Each row of a before or after table is a point. The points were changed in one or more steps. Then noise was added and the rows were shuffled. The steps act on columns, c1 being the first. Name the steps. A step turns or swaps two columns, mirrors them in a line or flattens them onto one, adds a multiple of one to another, or multiplies or shifts one. Angles are multiples of 10 degrees, from the lower column toward the higher: turns from -170 to 170, lines from 10 to 170 but not 90. Use the fewest steps. Two steps may share a column if one is a turn and the other turns, adds or multiplies; they go together, in the order done. Otherwise the lowest column goes first.
In the rows, 128 means zero.

Before, 12 rows:
[[143 128]
 [124 176]
 [ 95 175]
 [112 193]
 [151 121]
 [137 138]
 [134 131]
 [112 177]
 [149 134]
 [149 140]
 [153 147]
 [178 133]]
After (12 x 2):
[[137 140]
 [139 126]
 [146 149]
 [176 130]
 [ 76 196]
 [100 175]
 [152 119]
 [ 89 176]
 [145 140]
 [148 134]
 [ 72 174]
 [134 131]]
Steps: add -0.5 times c2 to c1

Before, 13 rows:
[[ 86 116 175 153 117 173]
 [111 109 145 151  99 170]
 [158 114 171 159  91 185]
 [130 122 150 130 129 150]
 [136 119 117 163 171 120]
 [152 140 159 120 109 166]
 [189 132 122  56  77 131]
 [134 113 176 133 101 155]
 [114 128 133 183 122 121]
 [121 134 156 151 145  94]
 [142  85 167 131 108 161]
 [152 124 134 129 114 128]
 [195 158 123  58 114 132]]
After:
[[151  92 129 120 101 170]
 [193 123 158  56 112 129]
 [142 104  77 128 100 161]
 [129 109 115 130 128 152]
 [135 139 123 161 186 122]
 [128  99 125 151 151  90]
 [109 123 128 185 120 123]
 [160  93 103 160  81 184]
 [110 119 102 154  88 168]
 [136  87  96 135  90 155]
 [ 83  90 103 149 114 176]
 [191 131 134  56  60 133]
 [151 126 124 132 109 128]]
Steps: turn c2 and c3 by 110 degrees; multiply c5 by 1.3

Before, 10 rows:
[[160  95 103 132  52 127 117 120  92 175 148]
 [ 97 128 142 114  92 137 172 151 121 114  76]
 [109 162 173 163 119 110 173 118 158 165 170]
 [ 96 106 135 173 122  91 102  97  96 152  81]
 [110 138  86 118  64  46 126 122 169  97 104]
 [165 111 147  91 117 126 139 138 123  80  75]
 [ 91 159 188 108  78  91 138 118 167 110 153]
 [102 126 122 144 126 118 121  77 114 143 147]
 [ 85  89 160 183 115 130 112 118 119 144 166]
 [138 167 110  82 115  97 117 148 161 129 105]]
After (10 x 11):
[[129 170 111 138 115 149 104 148 140 139  65]
 [ 80 125 145 106 117 118 122 138 122 165  35]
 [164 145 173 160 118  91  95 118 145 109 130]
 [111 157 188 142  77 131  89 118 141  90 114]
 [144  84 160 119 115 142 136 119 121  84 127]
 [ 96 139  86 132  64 159  50 123 112 109  64]
 [175 101 102 108  52 138 131 121  91 160 108]
 [144 122 122 132 126 139 121  76 107 102 107]
 [153  99 135 129 122 165 102  98  69  97  41]
 [114 132 142 124  92  84 121 151 128  97  37]]
Steps: swap c1 and c10; multiply c4 by 0.4; turn c2 and c4 by 40 degrees; add 0.7 times c6 to c9; turn c6 and c7 by 110 degrees; shift c11 by -40

Before, 14 rows:
[[106 120 139 154 143 105 124  93 102  62 179 182  86 162 119 154 129 115]
 [120 184 128 149 139 104 180 114 118  79 120 159 129 154  95 173 141 144]
 [136 123 117  97 121  97 122 102 164 141 151 179 135 159  95 153  64 150]
 [ 99 127 139 148  79 104  66 116  97 107 154  67 102 158 135 154 120 157]
 [116 119 140  79  93 165 152  91 103 149  94 154 135 146  57 112 112 160]
 [116 149 130 133 123 146 160 102 108 148 155 160 130 133  30 150 157 145]
 [102 158 131  79 142 124  90  90 113 165 187 116 151 166 140 128 122 113]
 [ 91 142  32  97 145 142 171 102  93 139 168 169 142 151 130 147 114 160]
 [141 139  60 148 119 136 147  90 152 113 175 151 140 163 111 132 140 117]
 [103 117 137 138 145 136 136 109 110 113 170  44 106 169  77 133 151 158]
 [ 95 130 130 109 114 111 101 145 113  88 178 178 125 165 130 150 156 116]
 [210 120 103 113 125 112 178 102  99 119 159 173 146 148 116 138 158  89]
 [114 127 130 127 106 104 180 102 130 151 186 179 134 165 122 138 155 115]
 [116 117 123 151 143  99 157 125 131 158  64 159 122 119  83 127 104 139]]
After:
[[104 114 138 136 146  89 134 109 108 114 149  73 108  51  76 132 153 158]
 [117 151 128 135 122 110 162 102 107 149 153 127 129 163  28 151 158 145]
 [113 121 140  81  95 174 152  93 105 148 152 116 136 157  58 112 112 160]
 [209 122 104 113 125  93 177 100  97 122 125 117 145 173 115 136 160  90]
 [117 118 122 151 143 179 159 123 133 157  77 141 122 155  82 129 106 136]
 [ 95 128 130 109 113  76 101 141 112  87 131 100 127 184 131 150 158 116]
 [ 92 144  30  96 144  94 171 102  93 136 154 113 141 176 130 147 115 161]
 [104 120 139 152 144  72 121  95 102  66 125 103  85 188 120 155 131 115]
 [106 157 129  79 140  72  89  91 114 166 144  89 149 123 142 129 119 114]
 [137 125 115  99 121  96 122 101 165 141 112 105 136 185  96 154  65 152]
 [112 128 130 125 107  64 178  98 129 152 124 100 134 184 122 139 155 115]
 [121 184 126 148 143 126 179 116 118  80 103 110 126 164  96 176 142 143]
 [ 99 126 139 148  75  96  70 116 101 109 115  84 101  75 137 154 122 156]
 [137 140  63 149 120  85 146  88 150 114 150 100 141 156 112 130 140 118]]
Steps: turn c6 and c11 by 70 degrees; turn c12 and c14 by 80 degrees

Before, 14 rows:
[[139  92 161 110 129 115 134 124  93 120 134 149 138 165 116 166 131 126
  164 157 162 111 113 174 132  93 104 124  85  65 103 130]
 [121 137 116 184 170 130 137 134 132 119 106 167 112 139 100 140 137 104
  133 100 149 112 153 133  55 118 108 122 119 168 136 104]
 [126 107 155 181 155 130 142 130 125 147 134 135 132 111 116 173 139 146
  138 150 151  88 181 113  70  90  96 141 166 179 157 138]
 [136 191 118 120  82  74 112 155  87 115 151  88  82 141 139 119 134 156
  136 140 105  85 169 124 149 198 123 124 119 100 163 124]
 [148 173  88 120  87  80  88 140  85 105 160 101 120 132  86 139 182 100
  145 169  71  91 159 113 143 180  83 132 123 110 156 152]
 [132 147 113 165 148 114 146 154 152 123 118 134 160 106 118 151 119 169
  120 129 135 113 116 124  59 104  69 120 144 174 115 135]
 [153 107 138 159  94 133 137 142 106 147 127 121 144 163 102 136 178 130
  120 163 207 116 110 201 101  83 125 159  88  82 118 143]
 [113 115 104 154 169 126 123 147 167 139 148 160  96  86 105 157 122 137
  124 142 147 131 117 110  55 123 107 140 170 152 175 133]
 [ 79 161  98 109 112  75 111 135  87 106 155  73 103 148 130  90 201 142
  163 148  86 109 144  94 160 167 117 125 137 134 154 157]
 [110 139 194 118  83 111 106 153 103 152  84 161 135 153 112 145 161 107
  139 177 163 112 114 193 107  90 117 160 111  80  92 134]
 [127 185 144 102 110  99 130 147 103 103 181  67  68 141  53 101 157 138
  117 146  69  98 152  96 137 177 108 117 125 136 137 127]
 [138 112 136 122  91 113  88 151  99 103 109 127 132 157 102 169 134 127
  151 163 180 118 130 191  86  37 155 128 112 108 108 138]
 [127 118 142 148 157 120 128  99 141 131 101 143 152  94  95 147 103 131
  103 105 163 118 145 114  57 117 123 146 122 160 148 176]
 [111 178 110 110  94 120 127 182  98  98 164  85  98 109 101  83 150 115
  152 168  88 124 199 123 170 193 101  98 111 118 145 161]]
After (14 x 32):
[[ 96 122 143 147 160 121 128  99 138 130 101 142  80 122  97 144 102 128
  104 107 166 117 132 116 206 116 121 149 147 158 149 175]
 [106 148 114 163 148 113 146 153 149 121 119 137  72 128 117 152 119 172
  119 127 134 116 113 125 200 106  68 118 114 173 115 136]
 [140 184 142 103 110 100 127 146 103 103 178  67 189 131  54 101 156 138
  117 145  70  97 127  97 145 178 109 117 152 137 135 128]
 [164  94 159 110 130 117 133 122  92 119 135 149 119 143 115 166 131 126
  162 158 163 111 170 172 119  94 101 125 121  61 105 132]
 [159 162  98 109 113  75 112 136  89 108 155  72 163  84 130  91 200 143
  163 147  87 110 118  95  98 167 117 125 140 134 154 155]
 [ 90 116 105 156 166 127 125 144 163 140 148 160 132 108 105 157 121 138
  124 143 147 131  92 111 230 125 107 140 111 152 177 134]
 [129 174  89 119  87  82  89 140  84 106 160 101 141 148  86 140 183  99
  146 170  74  93 127 112 114 178  83 134 162 110 155 154]
 [110 179 109 110  96 120 129 184  99 100 165  85 168 106 100  85 150 116
  152 170  89 123 132 122  92 194  99  95 204 120 146 159]
 [155 138 194 119  83 109 103 153 104 151  85 160 113 114 111 146 164 105
  140 176 160 112 147 195 149  91 117 161 118  82  90 135]
 [138 137 116 185 168 133 135 130 131 121 106 168 120 124  99 140 135 104
  135 100 148 114 130 133 227 119 106 124 155 167 137 103]
 [111 107 156 182 157 130 142 128 126 147 133 137 106 123 118 173 138 144
  137 152 152  89  84 114 195  90  94 140 174 180 159 138]
 [156 110 135 121  94 115  88 151  97 103 112 128 110 143 106 169 134 126
  149 161 180 119 145 188 181  36 154 127 134 109 108 138]
 [157 109 140 160  95 134 140 141 106 148 130 119 105 162 103 137 176 131
  119 162 207 116 168 203 155  84 124 159 118  82 118 143]
 [140 190 119 119  81  77 111 157  87 113 149  87 180 138 138 119 137 156
  135 141 103  85 130 123 121 197 123 126 169 101 165 125]]
Steps: mirror c1 and c14 in the line at 50 degrees; turn c13 and c25 by -160 degrees; multiply c25 by 1.3; turn c23 and c29 by 100 degrees
